Rows are points. Each table stands for the endless flat space through its points: a line for two points, a plane for three, and so on. The two share one point or none. Which?
(in the rows, 128 means zero)

First (2 x 3):
[[122 116 135]
 [172 156 105]]
Second, 2 rows:
[[122 142 131]
 [112 147 135]]
They share: [142 132 123]

First:
[[138  99 110 161 101 127]
 [ 77 123 180 147 129  70]
 [ 85 117 172 151 127  76]]
Second, 2 rows:
[[104  99 124 164 116  96]
 [106 108 132 154 114 102]]
They share: no point

First (4 x 9):
[[117  82 187 110 130 130  72 108 111]
 [141  80 123 110 104  72 109  68 102]
 [140 113 179 145  83 134  91 118 118]
 [142 109 147 143  75 112 108 106 105]]
Second (5 x 9):
[[139 111 150 143 104 123  89  93 119]
 [157 120 185 178 121 139  91  78 128]
 [134 103 163 114  64 110 111 112 106]
 [143 102 132 112  96 107 106 139  93]
 [145 127 189 176 105 137  90  70 131]]
They share: no point

First (5 x 12):
[[ 35  54 209 161 143 134 101 109 177 138 113 157]
 [ 56  88 195 189 128 102 111 100 175 107 121 181]
 [109 104 171 175 135 150  81 123 177  68 133 185]
 [124 115 112 143  88 135 122 114 123 100 128 178]
 [ 89  99 181 184 132 129  92 112 178  76 128 189]]
Second, 5 rows:
[[102  93 136 188 100 134 119 117 128 125 135 163]
 [ 95 115 152 190 127 158 113 129 141 117 103 164]
 [ 82 103 157 114 139 192  78 125 160 118 120 154]
 [ 87  91 143 140 111 158  96 121 141 127 148 164]
 [ 69  75 171  73 128 167  75 139 168 133 169 167]]
They share: [ 95  89 156 144 122 154 101 125 151 122 127 155]

First:
[[192 160 152 160 149 142 160  95 127 149 128 119 129 111 158 161 100 167]
 [167 171 143 144 152 159 120 113 118 116 106 170 115 126 133 148 109 144]
 [175 182 138 112 137 181 119 141 116  78 150 206 111 134 122 123 119 137]
 [150 155 145 162 162 146 115  93 125 139  72 149 107 115 143 168 108 150]
 [158 128  75 109 115 170 171 148 162  90 168 197 116 140 154 165  80 176]]
Second, 6 rows:
[[178 133  86 105 129 178 191  98 139 106 134 190 127  71 121  94 107 197]
 [168 145 161 158 163 156 113 123 139 120 107 135  66 129 152 179 119 136]
 [147 162 141 133 151 172 135 158 160 141 165 161 103 143 192 154  98 184]
 [132 128 106 111 124 131 169  79 130 105 166 196 128 100 148 162  80 145]
 [181 117  95 119 144 174 195  81  99  78 107 202 107  63 141 118  97 188]
 [149 157 132 136 140 182 171 128 147 114 168 187 118 133 184 143  95 199]]
They share: no point

First:
[[167 176 178 125 104  92 160 120 171 210 160  77  96  95 161 161 111 116
  111  63 129 175 154  72]
 [148 172 196 102  92  92 163 132 159 196 162  69  87  74 147 172 119 120
  110  78 120 193 165  79]
 [149 136 156  91 121 169 122 134 134 134 185 124 116  97  90 139 125 102
  160 141 158 132 149 126]
 [162 146 159 124 129 135 136 114 152 174 181 107 115 110 131 141 110 102
  147  93 151 136 144 104]]
Second (4 x 24):
[[178 168 157 102 101 174 121 148 162 175 157 108 120  93 117 152 158 121
  128 129 161 174 168  96]
 [137 146 161 133 114 144 137 177 178 175 136  87  76  92  90 121 138 108
  131 119 107 155 153  88]
 [186 175 164  87 102 172 118 141 150 164 168 109 133  89 127 166 157 122
  125 130 175 176 172 100]
 [161 173 172  86  95 106 150 130 146 140 171 124 105  72 124 167 105 105
  152 140 157 153 145 108]]
They share: no point

First, 4 rows:
[[119 123 114 141 118 135 121  81 127 148 145  81 116 157 111 158 140 151
  121 104 111 127 135  98]
 [105 153 149  96 171 104  96 151 131 119 190 140  75 144  84 146 106 204
  122  99 114 107 148 115]
 [107 132 135 131 122 173  89  71 140 150 167  82 133 141 109 206 136 111
  121 115 117 106 109 133]
 [117 131 107 138 131 104 138 119 123 145 138 110  93 166  92 130 134 192
  120  89 116 119 148  93]]
Second, 4 rows:
[[116 129 112 116 163 139 119 105  95  96 171  90 102 172 126 114  85 166
  107  83 135 115 167 128]
 [105 132 115 119 143 140 111  93 119 130 158 100 106 151 115 153 124 162
  112  94 126 111 143 107]
 [ 97 144 100 113 126 153 115  63 125 149 151 113 104 148 134 174 145 146
  114 102 135  86 137  86]
 [123 111 148 144 125 137 105  95 106 107 170 105 106 163 130 171  88 166
   96  88 122  96 138 123]]
They share: no point

First, 5 rows:
[[117 101  88 116 101 155 148 110 159 121 119 169 100 179 118 163 194 123
   68  83 135 106 177 143]
 [160 102 124 127 150 113 142 157 161 129 119 160  99 155 112 159 162 122
  118  96 160 126 164 138]
 [161  82  68  80 157 107 160 152 150 143 105 208 121 149 133 145 129 162
  112 105 109 120 168 106]
 [192  82 105  94 192  76 156 187 156 152 113 197 112 131 127 147 114 159
  148 108 138 131 160 111]
 [128 136  81 134 108 156 118 123 130  86  69 143 126 189 105 153 176  93
   88 130 118 147 172 115]]
Second (6 x 24):
[[116 107  80 135 177 149  88 130 145 124 111 125  86 139 121 141 183 166
  164 100 142 136 164 156]
 [200 134 114 103  98 136 151 135 168  73  71 160 131 225 112 212 141  85
  114 157 115 100 136  94]
 [183 123  99 149 151 156 116 171 120  71  68 144 159 182  75 164 189  87
   92 128 141  92 183  66]
 [116  88 101 148 159 119 118 147 128 139 119 156  82 127 130 137 168 156
  133  96 147 149 175 140]
 [133 109  96 120 143 131 118 125 158 122 108 145  83 161 134 164 156 150
  153 116 132 138 149 151]
 [159  90  98 113 143 141 105 109 172 128 133 136  62 177 142 200 182 164
  173 132 112 117 134 134]]
They share: no point

First:
[[185 153  92 171 180 100 121  95  49 125 198 207 133 114 160 170 146 205
   69 147  80 153 198 180]
 [130 143 139 165 130 125 101 149  81 104 165 193 172 117 118 157 151 165
  106 119  93  96 170 187]
 [135 112 147 183 107 132  63 119  95 131 135 197 145 111 136 189 102 182
   77 121 136 102 160 137]
 [114 157 141 197 107 154  78 143  86 108 142 216 173 111 120 203 115 174
  107 124 131  77 188 154]
 [193 119 100 160 183  83 115  85  67 133 185 190 124 129 167 160 147 210
   65 154  76 158 175 175]
 [135  79 156 139 123 127  88 108 135 122 115 154 172 156 130 164 134 165
  111 152 108  86 122 159]]
Second (2 x 24):
[[134  93 145 137  97 110  88  89 126 139 118 180 177 129 145 172 127 172
   90 140  85 110 112 171]
 [138  96 144 138 107 117  90  94 119 135 126 175 172 129 141 168 128 169
   90 139  93 109 121 168]]
They share: [146 102 142 140 127 131  94 104 105 127 142 165 162 129 133 160 130 163
  90 137 109 107 139 162]

First:
[[119 106 131 131 177 152 143 139 109 145  98 167 161 155 114 103 133 143
  158  94 114 140 118 135]
 [109 151  86 121 137 127 143  94 114 180  88 147 156 155  79 153 148 163
  143  84  94  95 118 120]]
Second, 4 rows:
[[142 119 109 116 173 134 143  99 116 133 113 168 155 147  79 160 153 138
  143  99 113 137  84 157]
 [100 121 108 138 149 153 140 138 119 181  87 162 154 153 113 101 133 164
  161  86  99 105 140 110]
 [ 88 117 110 166 117 139 130 132 129 213  99 166 148 173 101 107 125 160
  197  88 135  89 156  92]
 [109 114 105 150 135 141 133 122 131 187 107 172 146 159  93 127 137 155
  179  93 125 102 130 115]]
They share: [115 124 113 127 161 142 143 121 111 159  94 159 159 155 100 123 139 151
 152  90 106 122 118 129]

First (7 x 24):
[[112 162 147 137 117 133 109 171 149 110 118 159 113 131 101 177 138 181
   23 149 121  92  89 166]
 [115 172 147 129 109  47  77 146 117  82 148 118 110 151 102 233  96 117
   91 200  85 101 155 143]
 [ 54 153  94 121 171 114 179 137 175  67 120  71 158 182 120 116 163  86
  143 133  92 115  79 182]
 [100 129  97  96 140 116  98 129 142 113  94  99 151 106 119 133 174 110
   99 144  43  58  69 179]
 [113 185 119 114 125 140 165 141 208 153 130  73 167 122 117 129 148 138
   98 154  62 122  51 146]
 [101 158 166 192 130 146 146 178 161  89 147 173 115 151 111 171 151 185
   11 120 179  83  98 181]
 [118 135 124  93 113 104  77 135 131 125  92 105 146  96 100 162 145 124
   85 167  32  71  79 158]]
Second:
[[104 135 129 138  95  97 159 125 173 121 167  76 144 138 131 168 135 129
   63 160 106  88  94 162]
 [109 175 139 138 140 112 139 160 173 106 127 116 159 143 106 163 140 114
   98 145  71 118  89 152]]
They share: no point

First, 6 rows:
[[156 147 139 150 160 153 163 193 115 121 137 174 168 115 159  92 151  96
   71 123 128 102 120 109]
 [ 98 141 146 143 123  82 118 122  98  83 195 163 177 107 153 127 143 142
   97 107 133 105 150  93]
 [ 85 132 168 152 116  89 138 119  98  85 184 131 159 108 131  92 112 150
  108  91 127 110 148  84]
 [147 154 137 138 162 135 149 175 107 100 155 186 166 110 162 120 165 108
   82 141 131 105 128 112]
 [ 92 134 150 176  93 123 117 142 177 121 141 129 185 135 155 157 160 171
  114 134 147 135  93 113]
 [ 89 157 165 144 117  97 124 104 152  75 166 152 166 136 137 189 157 187
  137 148 134 129 111 112]]
Second (5 x 24):
[[ 91 124 114 124 123 121 117 145 116  94 162 147 155  99 142 122 154 146
  110 145 130 133 127 101]
 [110 158 163 164 135 107 144 169 142  89 155 168 172 106 172 129 167 145
   98 127 116 131 126 109]
 [ 65 113  79 104 110 121  96 149 127  99 166 143 144  93 148 127 152 146
  108 144 100 142 124 106]
 [121 131 157 150 154 113 140 173 115  79 150 161 178  81 148  83 146 180
   94 124 142 132 160  66]
 [130 126 169 151 148 131 139 140  88  88 161 139 160 103 126  98 138 162
  110 155 186 109 143  83]]
They share: [108 142 151 150 131 119 134 150 121  93 161 152 160 109 152 127 157 143
 107 144 139 123 124 108]

First (4 x 24):
[[187 148 142 128 158 122 116 122 153 176 141 141 149 168 121 132 111 112
  132  82 120 151 142 131]
 [187 173 149  87 148  92 135 131 136 173 138 156 191 152  98 143 128 101
  137  95 130 142 126 138]
 [182 133 136 116 163 102  89 105 129 160 130 131 133 146 115 139  70 105
  167 108 105 153 130 150]
 [140 110 113 126 171 102  69 108 154 145 148  71 100 121  98 120  75 142
  163 106  58 168 180 166]]
Second (7 x 24):
[[150 120 164 147 198  84 131 138 181 171 139 104 160 124  90 111  92 150
  157 128  69 137 160 131]
 [184 144  98  84 129  95 112 137  86 122 180 109 133 115  85 123  56 141
  221  83  83 119 156 126]
 [138 158 159  77 154 117 106  76 139 137 107 152 145 191 136 117 106 120
   96  52 170 191 162 167]
 [191 122  77  91 181 131  70 124 154 195 144 113 133 146  88 112 107 126
  188 107  76 133 159 170]
 [174 148  80  63 144 108  79  97 129 157 168 149 159 150 108 117  87 106
  182  89 117 151 128 162]
 [160 133 130 143 188 117  99 144 184 184 145  90 143 115  99 127  99 138
  158 129  48 132 160 147]
 [158 144 116 119 184 153  62 113 195 198 119 109 131 153 124 134 125 111
  113 104  83 161 162 179]]
They share: no point

First, 6 rows:
[[ 67 166 119 171 111 150  93 169 132  87 177 179 172  93 105 105 132 123
  154 113  83 149  87 149]
 [147 169  99 120 161 125 107  96 155 136 172 160 149 130 129 112  96 136
  134 122 121 131 122  85]
 [155 173  79 112 157  95  79  86 137  90 174 120 141 106 155 100 144 132
  156  94 133 143 130 115]
 [102 165 117 151 131 146 106 142 144 113 174 173 168 109 113 112 109 128
  143 119 102 141 101 120]
 [ 76 135  84 140 140 133  75 140 165 140 193 195 163 141  94 108 111 101
  103  85  92 119 114 130]
 [106 192  92 143 148 111  77 110 125  98 161 168 126 100 111 101 137 144
  162 110  92 141 115 125]]
Second, 4 rows:
[[112 156 138 164 178 115 117  86 146 158 177 175 132 126 114 112  68 164
   98 113 140 120 138 119]
 [133 188  93 158 145 113 129 130 136 123 165 154 142 133 143 117  89 148
  133 104 114 140 110 180]
 [106 157 119 141 152 123 113 111 154 131 174 168 152 111 110 106  79 138
  114 111 145 117 140 111]
 [138 151 143 165 180 113 107  79 130 157 174 150 134 121 120 132  91 160
  110 101 125 129 132 117]]
They share: no point

First, 2 rows:
[[ 87 111 151 176 152  82 114 121 144 151  68  81 103 115  77 134  87  76
  133 180 131 168  85 156]
 [105 165 169 116 116 136 162 163 144 133 110 117 115 127 107 182 111 112
   97 144 149 120 127 174]]
Second (5 x 24):
[[ 86 135 140 132 102 111 164 106 172 187 102  48  89  82 119 184 117 132
  108 185 127 153 103 201]
 [ 67 152 156 142 130  62  99 137 128 139 116  52 103  84  96 165  72 134
   90 160 102 161 128 202]
 [ 86 137 188 119 134 153 183 139 135 135  88 109 107 136  71 124  94  48
  143 170 152 145 118 166]
 [ 83 135 165 153 108 148 192 146 179 136  63 113  81 123  83 148  87  72
  130 145 144 134  90 181]
 [ 75 149 181 149 148 100 124 164 118  97  89 114 107 129  65 125  58  74
  112 134 129 140 120 166]]
They share: no point

First, 6 rows:
[[161 150 174 176 140 103 137 144  81  91 109 154 108 131 161 192 112 112
  181 107 147  94  79  86]
 [168 174 184 174 126  89 156 106 113 108 123 123 126 123 153 142 156 127
  168 112 126 116 124 113]
 [143 127  95 126 171 105  95  89 114  88 113 108 113 121 167 136 173 112
  166 157 128 109  63 116]
 [167 160  93  93 138 159 133 119 146 107 113 133  49 161 160 146 186 120
  123 194 144  95  99 132]
 [156 186 138 136 144  93 128  88 135 119 144  63 126  89 127 115 191 102
  145 154 148 162 147 129]
 [145 129  74 107 187 109  83  80 115  95 134  69 128  97 142 135 194  95
  149 184 137 146  78 118]]
Second, 4 rows:
[[146 153 125 127 161 115 132 120 112 106 116 122 124  80 139 157 193 125
  183 137 142 126  68 115]
 [183  98 140 104 171 155 108  97  75 129  89 112 125 104 130 124 143 129
  166 108 143 112 105 105]
 [167 123 117 108 171 145 126 102  86 134  88 118 120  76 124 134 173 131
  191 111 155 112  84 105]
 [135 188 130 156 131  75 144 119 133  87 147 132 111 108 166 176 203 113
  164 174 119 128  67 125]]
They share: no point

First:
[[160 177 163 105 166 119 120 105 164 117  96  82  77 186 102 135 166 135
  169  82  79 139 121  74]
 [164 107 175 157 112 107  90  97 148  93 140 100  71 170 126 105 146 125
  157  90  93 149 115  98]
 [114 180 119 141 107  85  85 127 162  91 124  41 112 138 202 156 162 240
  117 102 184 214 142 104]
 [145 157 144 122 131  78  65 114 172 123 123  83 102 177 118 125 132 168
  142 111 104 132 129  67]
 [153 179 135  80 126  73  63 131 188 139 103  72  77 201 132 122 127 215
   81  70 133 153  96  81]
 [157 171 130  22 158 134 106 100 150 132  96 128  74 191 108 134 150 143
  122  70  99 101  50 103]
 [102 104 119 156 100 122  81  74 103  61 179 129 151  94 176 149 159 129
  202 170 133 128 127 124]]
Second, 3 rows:
[[138 136 144  82 102 109 104  99 111 112 156 144 146 123 159 148 193 162
  178  84 124 170 120 122]
 [120 117 116 114 114 107  73  88 129 100 138 103 106 138 159 134 151 141
  151 117 113 134 112  90]
 [144 153 132 130 146 147 109 108 153  68 114  83  74 150 143 142 127 137
  155 137 149 118  80 106]]
They share: [132 133 128 111 121 120  92  97 132  93 135 107 106 138 154 140 154 145
 159 115 127 138 104 103]

First:
[[155  83 173 102 204 133 162  73 187 172  76 117  92 112 109 143 106 129
  114 140 115  84 145 106]
 [ 61 120 137 184 152 122 133 143 119 133 135 164 188 107 153 175 169 150
  121 133 148 164 123 128]
 [ 89  89 211 143 201 155 163  95 136 162 128 151 128  73 151 112 136 123
  145  96  75 111 148 102]
 [ 83 104 132 110 192 138 138  81 184 152 145 171 119 155 131 152 160 162
  114 140 141 147  83  89]
 [123 136  50  88 126  90 158 109 172 158 129 165 117 193  75 208 110 158
   98 226 191 171  97  99]
 [100 135 111 101 153 122 186 116 165 161 112 155 134 152 108 200 100 149
   92 195 148 123 133 111]
 [ 91 114  87 190 134 126  83 139 145 157 141 172 180 127 123 185 211 170
  115 127 170 174  89 102]]
Second, 2 rows:
[[ 89 113 107 132 152 144 156  96 150 148 119 143 107 139 124 155 133 136
  121 152 164 149 126  94]
 [129  98 142 147 167 114 116 116 155 173 129 163 152 109 109 160 163 151
  126 132 119 139 111 104]]
They share: [113 104 128 141 161 126 132 108 153 163 125 155 134 121 115 158 151 145
 124 140 137 143 117 100]
